Each wall is flat, endless, passes through zero and stands at right angles to its row. A trip goes straight from one point to another. List the walls that it crosses, first one first.
In the rows, 128 means zero.

Walls:
(1): [150 114 119]
(2): [105 122 200]
(3): [166 139 112]
(4): [148 103  96]
Trips:
[155 135 134] to [ 91 123 140] => 2, 4, 1, 3
[159 176 114] to [147  69 172] => 4, 2, 3
[105 168 110] to [142 116  98] => 3, 4, 1
[142 112 145] to [138 136  99] => 2
[139 118 104] to [ 89  79 123] => 3, 2, 1

Walls:
(1): [119 105 156 157 116 115  77  99  96]
(2): [145 107 149 144 188 140 137  55 102]
(3): [131 149 123 146 128 102 104 143 149]
(4): [127 111 104 163 114 142  87 135 139]
(5): [149 105 141 125 120 117 161 128 122]
(6): [ 78  91 151 137  70 110 150 134 137]
(7): [179 118 144 126 145  92 126 131  75]
(8): [139 123 121 173 120 111 122 139 141]
(9): [ 87 158 127 124 116 121 112 166  77]
Trips:
[114  60 186 175  62 148 105  66  98] to [147  83 124 121 170  76  77 134 136] => 3, 6, 5
[126 146 117 111 141  81 134 113 114] to [165 123 100 155 178  96 166 107 123] => 9, 8
[ 74 152 131 147 110 140 116 125  63] to [147 125 106 113  74 125  92  89 139] => 3, 9, 8

Walls:
(1): [125 104 121 144 134 155 158 127 121  96 144  82 143 113]
(2): [151 147 113 114 149 136  98 126 113 176 171  90 131 120]
(3): [121 112 167  57 156  84 149 139 107 132 158  91 117 180]
(4): [ 72 134 130 139 103 143 149 152 125 116 117 149 105 144]
(5): [ 77 104 109 119 142 111 165 188 152 178 144 160 105 137]
(6): [170 128 154 142 128  89 135  85 141 141 157 147 154 117]
Trips:
[154  94 147 185  95 119 155  95 128 111 120 132 144 123] to [138 127 112  78 123 103 101 145 101  94 170  96 196 132] => 3, 2
[160 135 102 134 157 156 147 105 123 112 131 126 106 115] to [128  98 133 126  89 118 147 153 160 175 199 109 129 106] => 5, 3
[172 142 122 145 136  91  83  90 122 103 172 131 164 136] to [140  53 143 187 170 149 117 120 109 106 154 131 118  96] => 1, 2
[143 128 105 121 122  84  86 145  97 134 126 196 109 174] to [101  86 112  69 125 111 166  92 114 118 160 101 125 104] => 4, 2, 1
[143  82 117  92  78 110 116 143 112  74 151 111 148 130] to [ 68 134 105 138 119 152  75 134 135 118 136 101 136  82] => 4, 3, 2

Walls:
(1): [143 102 145 153 129 147 147 115 107 159 149  87 193 132 182 110 123 156
 138 165 177 114 151  86 129 120 178 138 121 110 167 136]
(2): [103 127 121 160  84 144 108 131 117 191 212 134 125 122 144 181  85 144
 133 180 165 118 116 140 142  89 134 145  98 120 112 118]
(3): [111 128  65 110 117 119 133 142 172 169  97 145 100 153 167  94  87  78
 127  90 178  89 143 140 132 148 158 156 133 124  91 171]
(4): [144 155 152  89 127 125  87  93 127 172 117 105 155 173 117 118 134 159
 130 146 102 134  97  57 155  94 115 165 138 116 108 139]
(5): [147  99  64 184  44 137 172 133 110 120 109 130 128 158 154 134 132 133
  69  86 141 129  83 138  89 169  95 130 150 102 110 153]
(6): [123  81 144 179 112 123 106 123 202 129 118 103 162 100  73 108 131 106
 120 163 162 176  76 156 128 151 127 117 148 138 138 112]
(7): [126 143 111 150 121  83 117 125 176  80 166 138  89 177  76 107  89  93
 108 106  70 123 111 170 109 141 151 102 126 105 140 106]
(8): [143  91  73 148  50 171 134  63 126 113 144 155 157  89 146 145 167 131
 111 152  90 125 135 147 161 196 107  65 162 117 118 125]
(9): [129 180 138 135 122 133 185 150 106 179  91 113 120 119 132 135 102 108
 100 141 131 119 115 163 142  98 116 121 105 143 141 117]
Trips:
[ 95 129 153 188 112  90 126 107 150 123 143 209 161 141 130 112 117 141
 148 121 122  88 101  94 167 101  80  68  72 131 157 161] to [ 59 168 132 117  97 125 123 142 130 138 155 138 126 109 115 155 123 166
 128 168 199 108 133 142  76 155 132 147 141  86 110  73] => 4, 5, 9, 7, 8, 3
[102 128 129 163 130 172 149 167 110 193  84 161 180 106  91 113  92 121
 138 120 145 139 130  55 180 158 152 163 108 134 127 155] to [182 139 110 124 117 142 118 147 181 127 119  83 121 175 143 138  95 143
 170 136 161 103 102  99 144 106 176 103 119 130 184 106] => 7
[129  92 141 144 106  75 115 162 145 124 109 132 153 129 150  82  86 164
  85  99 101 176 131 115 110 211  98 161  73 113 151 123] to [ 92  87 162 125 168 133 191 145 102  97 123 123 106 129 105 122 158  79
 121  76 154 139 100 116 111 147 100 179 146 153 156  79] => 1, 3, 9, 7

Walls:
(1): [152 119 195 106 136 201 215 124 108 130 117 149 110 123 102 116 131 185
 164  97 135 107 120 144 118 132 120 183 171 131 165 178 138 188 131 194
 158  67 114 103 115 159  88 121 116 155 147  65]
(2): [139  97 151  86  97 166 163  59 123 100 109 117 129 100 132 127  96 154
 134 139 104 147 148 141 160 144 116 123 115  97 114 123 140 104 102 147
 165 156  70  96 115 130 132 133 146 130  85 115]
(3): [109 174  73 147 105 132 142 154 129 114 118 138 132 128  97 112 155 152
 172 106 150 161 156  97 127 100 130 115 127 149 135 114  99 171 149 159
 114 130 134 128 142 162 185 150 126 120 171 118]
(4): [119 137  67 114 161 126 186 126 119 127  73 117 125 166 141 128 129  58
 163 138 142 167  93 108 131  71 106  55 118 139 120 102 145 145 123  85
 110 225 115 149 115 134 101 147 129 144 140 146]
(5): [154 181 137 121 148 162 161 104  76 134 114 137 111  98 153 116 114 105
 149 117 111 181 148  81 182  67 115 126 139 141 170 145 157 158 102 127
 112 114  72 110 113 137 197 147 125 130 146 139]
(6): [120  91 112 153 134  94 123 158 161 132 116 149 116 140 144 143 114  65
 173  97  82 161 106 121  93 116 124 130 172 133 159 108 110 110 168 166
 136 124  69 129 112 139 142 128 163 106 173 189]
(7): [151 111 168 120 161 144 119 107 144 156 161 179 126 169 125 111 142 133
 170 150 142 160 155  92 134  98 147 151 132 156 125 122 110 135 143 118
 164 113 119 161 153 141 108 113 179 139 134 112]
(8): [123 190 162 150 144 106 146 113 167  73  47 132  78 131 162  98 121 140
 115 100  76 102  91 105 104 128 108 158  88 133 125 178 102 143 144 128
  84  78 180 173 154 189 172 123  79 146 139 111]
(9): [129  97  84 121 133 158 115 140 137 106 116 147 172 137 182 143 105 152
 134  98  92 141 113  99 124 116 148  75 124 110 113 159 154 109 100 122
 135  86 116 100 155 131 132  64 126 119 107  90]
Trips:
[125 142 168 137  83 154 168 140 152 139 140 159 107 107 127 140 168 128
 140  64  87 189 137 167 145 133 109 122  99 153 126 142 120 144 105 137
 151 127 113 157 141 129 152 109 142 116 153 112] to [167 224  95 117 137 133 175  73 161  83 117 118  70 109 118 165 104  76
 136 173 100 164 120 100 125 156 126 157 154 110  72 150 125  99 104 137
 116 139 128 148 157 122 144 153  85 107 121 148] => 9, 4, 7, 1, 6
[164 110 117 123  97 156 140 183 194 145 136  50 114 100 161 163 139 144
  91 183 161 114 150  96 171 111 114 121 169 105  78 178 104 137 111 125
 129 166 107 126  73 123 132 130 135 127 153 155] to [124 181 107 133 174 153 152  95 138 139 131 119  93 119 100 185  79  92
 140 183 126 116 131 162 130 166 198 114 128 146 129 127 157  69  84  97
  75 149  80 151 112 127 115 143 130  98  57 127] => none
[ 85  82 112  91 107  86 100 149 138 122 110 150 101 142 127  62 115 145
 150 134 103 138 125 120 199 117 103  89 111  97 186 132 159 128 117 115
 162 100 196 211 114  95 149 103 130 135 109 120] to [180 181  90 112 128  90 145 144 144 164 130 132 128 126 129 110 120 129
  85 160 144 117  82 119 107  88 203 108 151 127  83 162 164 173  97 149
 123 126  95  86  97 194 147 117  70 119  93 142] => 5, 7, 3, 1

Walls:
(1): [166 140 126 116  94 146 154 174 156 148 158  95  95  95 135 143 123 139
  88  94 118 148 134 116 153 117 119 135 143  55 134 137  98 152  92 109
  62 173 108 101 164 147 156 107 142 146 116 125]
(2): [110  93 177 177 123 139 147 155 128 172 131 140 139 148 113 123 171 101
 139 162 158 155 170 154 110 101 137 131 106  78 131 175 127 105 101 176
  36 141 138 155 154  68 181 120  35 112 131 133]
(3): [114  79 120 139 179 174 117  83 127 123  70  79 115 138 119 118 137 129
 141 131 183  74 148 127 153 150 149 154 180  85  43 142 154 117 189  96
 200 124 137 124 100 113  86 124 162 130 150 107]
(4): [ 94  94  64 174 157 112 168 144 130 104 133 160  47 106 175 171 117  67
 129 146  80 146 157 118 150 134 109 115 119 115 127 162  73 120 154  75
 119 126 122 116 174  46  96  93 127 134 132 118]
(5): [ 97 159 161 128 117 124 188 103 117 111 143 150 207 143 141 157  90 103
 157 172 168 149 109 147 140 113 149 143 126 141 136 147 138 126 125  86
 136 182 144 131 144 103 128 110 104  92 138 145]
(6): [139 137 116 148 114 155 148 158 100  52  50 103 102 116  63 166 108 148
 126 158 136 113 144 102 102 113  98 110 138  87 167 110 160 129  78 160
 162 104 169  92 130 123 169 156  96 101 137  83]
(7): [141 107 143 133 134 151 160  75  96 105  91  53 178 115  83  84 146 159
 184 128  81  84 111 108 135 102  91 137 102 142 106 135 127 140  95 130
 111 179 122 178 163 123 122 138 162 138 113  73]
Trips:
[ 89 103 113 138 118 115 132 129  66 102  82 122 153 133 179  78 142  77
 131 138 136 175 102 150 157 149 101 192 131 140 128 127  70 160 171  97
 133 176 116  82 145 116  83 161 110 178 135 124] to [141  92 106 118 117 112 172 123 149  87 145 164  94 118 131 112 137 119
 163 125  96 149  55 138 119 162 103 131 161 147  89  95 159 101 120 118
  93 170 114 120 106 164 157 108  89  89 144 155] => 3, 1, 7
[201 153 125 154 104 124 106 171  98 151  99 204 131 122 133 159 129 115
 125 127 150 133 147 139 119 141 114 132 152 133  76 136  94  46  85  58
 111 139 106 115 143 116 140 155 144 154 141 156] to [109  98 115 150 134 129 162 120 150 105  55 130 162 144  91  87 113 141
 156 179 146 176 123 137 130 103 105 113 168 153 134 125 141 136 174  77
  95 134 143 143 146  73  85 107 131 137  87 115] => 3, 1, 7, 6

Walls:
(1): [140 148 100 141  91 165 107 120 177 130 138 135  95 156  95 116  90 114
 160 128 100 120  99 155 170 174 130 133 114 171 116  90 147 102 143  97
 132 114 109 193 132 202 145  98 112 184  96  84]
(2): [152 191 113 161 129 128 157  87 107 112 105 119 160 126 142 128 101 121
 119 151 123 135 159 163 164 100 138 141 120 166 107  80 131 139  78 168
  98 110 159 126 136 120 109 135  72  97 169 117]
(3): [169 105 145 136 130 149 100 154 123 142 145 111 116 150  92 167  99 128
 101 148 121  83 180 123 109 138 151 153 122 112 106 112 119  83  88 119
 107 157 116  91 153 121 144 131 161  96 161  91]
(4): [116  54  93 133 134 118 117 129 139 103 125  75  81 113 120 123 157 123
 158 119  83  92 116 172 133 119 141  72 117 180 138 135 135 149 122  69
 146 129 175  79 115 109 138  54  82 110 106 106]
(5): [146  79 221 112  81 103 152 125 142  95 142 128 130 116 135 108 102 115
 131 109 110 149 117  53  93 138 172 169 153 117  75 159  53  90 142  80
 160 141 108 123 153 124 120 194 107 181  34 120]
(6): [143 160 123 146 140 114 139 127 163 151 133 199 118 107 184 159 140 152
 125 102 139 142 154 104 171 144 144 129 139  92 107 130 114 129 101  64
 131 126 185 152 127 152  96 137 148 117 120 151]
(7): [118 120  85 141 115 132 118 114 130  91 109  96 162 142 138 133  83 122
 102 168 153  96 120 129 103 152 160  83 130 118 106 149 146 130 180 149
  85 125 139  86 150 125 154  80 182 125 138 152]
(8): [ 98 136 120 112 117 109 149 100 147 138 110 116  77  45 143 162 128 100
 117 165 152 142 130 135 110  83 102 110  41 171 113 118 102 153 135 112
 108 103 101 139 131 166 145 143 147 122 139 138]
(9): [179 159 162 164 131 174 105 174  98 169 138 147 161 111 146 132 158 126
 117 170 126 100 162 148 138  99  89 131 104 103 126  98 159 162 107 116
 150 114  71 122 146  85 123 164 114  88 162 116]
(10): [ 65 157  71 138  75  74 109 135 116 119 147 121 148  95 119 124 136  96
 122 112 128 156 122  95 123 106 127 131 121 121 115 132 161  98 140 158
 177 124 156 134 127 168 122 123 161 170 101  80]
Trips:
[133  82 175 119 141  82 144 119 159  69  67 157  78 116 147 139 163 147
 195 168  94 139 159 148 142 131  93 118 106 138  85 114 154 122 172 118
 120 174 178 133 151 164 175 132 150 102  88 152] to [125 146 133 110 162 114 101 128 114 141 108 130 149  85 139 184 107 137
  73 101 165 161 179 156  87 124 159 173  64  94 168 143 149 127 147 176
 114 143 180 143 124 132 104 115 180 115 118 120] => 1, 10, 5, 3, 4, 2
[133 115  97  87 162 109 151 145 158 119 144 101 174 130 138 156 103  79
 127 157 167 139 142 146 102  83 128 109 159 137 127 142 185  99 124 129
 116 137 120 147 128 141 117 128 135 144 151 141] to [111 146 104 120 105 194 136 140  87 135 105  80 102  94 113 112 128 144
 110 147 121 148 137 111 123 112 164 100 139 164 135 138 152 168 153 155
 109 110  77  58 115 149 105 139 117 129 137 152] => 3, 9, 4, 10

Walls:
(1): [ 91 171 165 125 156  68  91 138 189 144 179  71 132 147 108  43 138 128
 118  73 126 137 121 126 131 206 158 154 117 162  99 162 134  62 105 122
 164 135 114  96 179  97 123  89 106 158 123 140]
(2): [ 98 120 166  71 144  97 107  75 129 135 123 105 135 116 120 111 172 139
 167 107 154 171 135  90  99  90 110 114 169 131 131 140 172 166 115 146
 148 125  93 155  99 146  91 100  87 130 139 132]
(3): [173 126 163 138 134 143 147 128 150 120  87 138 178 132 114 123  99  81
 109 121 118 133 128 110  55 136 133  80 143 123  97  75  99 217 143 113
 170 145 149 119 115 127 114  80 131 123 198 134]
(4): [132 153 150  84 124  91 108  93 100 106  89 162 154  69 100 144 122 158
 131 128 145 127  48 149 224  75 157 152 105 161 136 156 151  89 129 109
 128 135 105 124 114 134 129 126 129 120 156  82]
(5): [ 90  98 129 141  99 216 121 131 121 113 105 129 125 109 109  74 107 133
  64 116 112 135  79 149 112 111  83 135 132 162 112 126  68 130 177 117
 123 165 134  83 158 119 127 105 141  83 124 162]
(6): [109 165 125 108 117 166 127 142  87 151 135 143 122 106 118 145 105 132
 138 135 148 107 121 142 167 113 127 127 150 114 104  56  62 141 106 101
 121  68 128 145 110 104 163 154  72  99 120  92]
(7): [ 94 142 152  99  99 159 116  85 140 104 183 125 115 150 136 135  97  67
 122 145 144 127 101 112 144 137 144  99  96 108  85  76 117 153 102 159
  92 116 128 126  96 119 110 122 111 118 140 140]
(8): [137 145 118 187 124 121 132 149 162 151 146 111 116 136 152 133 136 116
 146 130 184 129  96 188 105 126 154 145  92 114 179 210 131  96 169 148
 146 151 168 146 105 106 152 151 119 135 101  80]
Trips:
[161 136 172 143 132 140 181  71 116 102 105  89 168 152 134 100 148 142
  83  97 110 133 103 173  49  41  80  87 152 106 134  89 118 193 126 153
 170 120 123 113 167 126 141 117 100 151  95 139] to [ 96 126 112 132 130 168 130 156 160 116 127 115 133 120  86 165 150  96
 134 116 129 143 140 136 148 115 100 129 182 207 147  98 114 126 116 105
 160 106  98 135 134 131 106 148 130 165 157 150] => 6, 1
[128 153 161 144  72 131 218 120 108 107 142 168 158 123  92  89 134 156
 115 132 128 149 122 174 168 155 123  70  91  82 134  86 126  97 160 127
 172  82  78 141 137 132 137 137 116  71 116 123] to [113  80 139  93 141  88 156  74  95 104 124 164 121 120 135 171 147 108
 101 178 146  92 157 164 128 103  85 125  66 116 112 125 103 165 158 160
 120 137 153 133 135 138 134 169 121 139 180 129] => 5
[ 93 115 112 168 177  78  81 151 114 165 135 118 139 180 128 140 137 124
 158 123 176 105 127 131 165  78 164 125 101 142 135 153 100 114 134 154
 127 113 135 135 124 104 114 166 116  94 140 130] to [148 119 138  93  96  97 135 156 138 163 103 163  78 107  89 174 117 143
  66 103  95 134  90  98 127 169 159 163 142 127 125 156  81 127  78 118
 132 132 135  96 105 160  97 185 106 115 168 120] => 8, 3, 5
[185 159 113 147 143 121 150 180 127 124 163 150 137 110 116 101 221 126
  77 168 124 110 171  91  77 156 102 127 130  70  96 147 144 110 172 153
 172 170 118 165 135 108 154 131  99 114 140 141] to [126 133 157  98 169 106 178 130 149  87 131  86 173 100 143 131 162 120
 121 100 126 125 177 122 127 118 165 173  76 113 156 144 116  92 123 171
 180 127 174 120 146  92 131 120  91 143 115 156] => 2, 3
[137 188 100 185 147 118  85 151  95 159 141 114  99 117 109 113 133 146
 136 142  89 109 135 136 129 127 157 177 102 119  95 142 117  85 138  44
 108 114 181 132 104 104  69 109 159  79 218 155] to [125 132 152  73 118 144 110 156 102 143 115  97 149 140 121 138 135 177
 127 121  23 154 117 142 131 174 192 182  90 127 105 170 135  82 125 165
 115 111 131 146 118 129  98 113 122 149 134  68] => 5, 6

Walls:
(1): [188 125 179 167  96 122 128 126 145 191 128 131 105 138  93 119  95 155
 139 165 110 122 144  93  91 125  99 162 100 124 128 161 147 123  95 142
 143 169 136 156 146 131 161 163 158 110 136 163]
(2): [123 118 128 141 121 131 117 136  95 128 123 139  92 140 146 149 114 199
 123 145 136 101 121 125  96 137 163 162  96 136 141  87  96 180 128  99
 131 103 107 175 135 116 113  93 103 118 145 105]
(3): [159 126 115 110 135 162 102 145 129 179 141 157 162 134 140 152  97 158
 163 116 166 151 131  86 128 163 143 137 164  40 142 143 111 101 150 139
 134 149 164 114 147  78 107 164  99 163 127 191]
(4): [128  99  93 124 123 106 157 117  73  80 103 161  53  59 104 146 160 170
 133 115 141 129 138 122 166 182 107 163 160 159  61 144 110  80 211  85
 138 136 144 153 126 135 122  98 157 172 147 108]
(5): [105 127 112 130  70 168 131 111 126 168 108 179 146 186 137  60 137 122
 179 141 100 124 127 101 150 112 158 148 102 126 119 103 169 188 113  92
  98 126 160 100 103 128 122 134 102 106 112 133]
(6): [164 124 129  71 125 155 135 102 127 120 173 190 119 162 103 155 154 152
 152 128  92 107 133 140 135 170 123  95 163 174 121 142 142 165  89  72
 137 165  91 148 153 163 120 158 123  83 123 132]
(7): [124 138 137 128  95  96 187 147 111 144 114  89 105 132 172 191 198 156
 126 167 103  87 145 147 123  97 111 139  73 115 107 128  91 131 145 146
 146 135 104 172 133 156 152 131 154 164 124 150]
(8): [145 156 161 121 118 131 132  84 120 103 103  76  86 107 152 133  72 119
 114 111 145 116 157 121 124 137 104 141 182 191 141 151 153 170 140 152
  59  98 150 159 157 173 140 177  95 136  83  97]
Trips:
[127  91 107 128  88 126 106 159 102  91 105 112  88  61 163 137 125  88
 147 135  95 124 118 169 170 112 127 123 126 115 137 138 121 176 103 105
 169 144 121 100 124 106  74 138 122  62 131 128] to [115  85  83 116 146 139 154 122  61 132 125 112 109  96 127 141 140  63
 108 162 147 135 162 137 146 106 180 114 116 154  81 110 164  88 159 132
 140 108 119 122 137 134 125 146 139 143 139 121] => 7, 2, 6, 5
[127 143 105 148 135 118 148  90 167 157  91  93  90 111 171 153 166 144
 116  70 130 160 120 136 137  90 101 147 122 114 181 133  99  97 169 143
  93 131 114  74 155 116 128 133 145  92 115  75] to [154 105 101 104 141 105 163 138  86 141  99 128  97 138 179  90 125 145
 151 130 122  87  88 129 133 116 133  98 132 176 160 120 178  78 186 138
 138 147 174  41  88 167  67 165  76 106 150 186] => 3, 5, 7
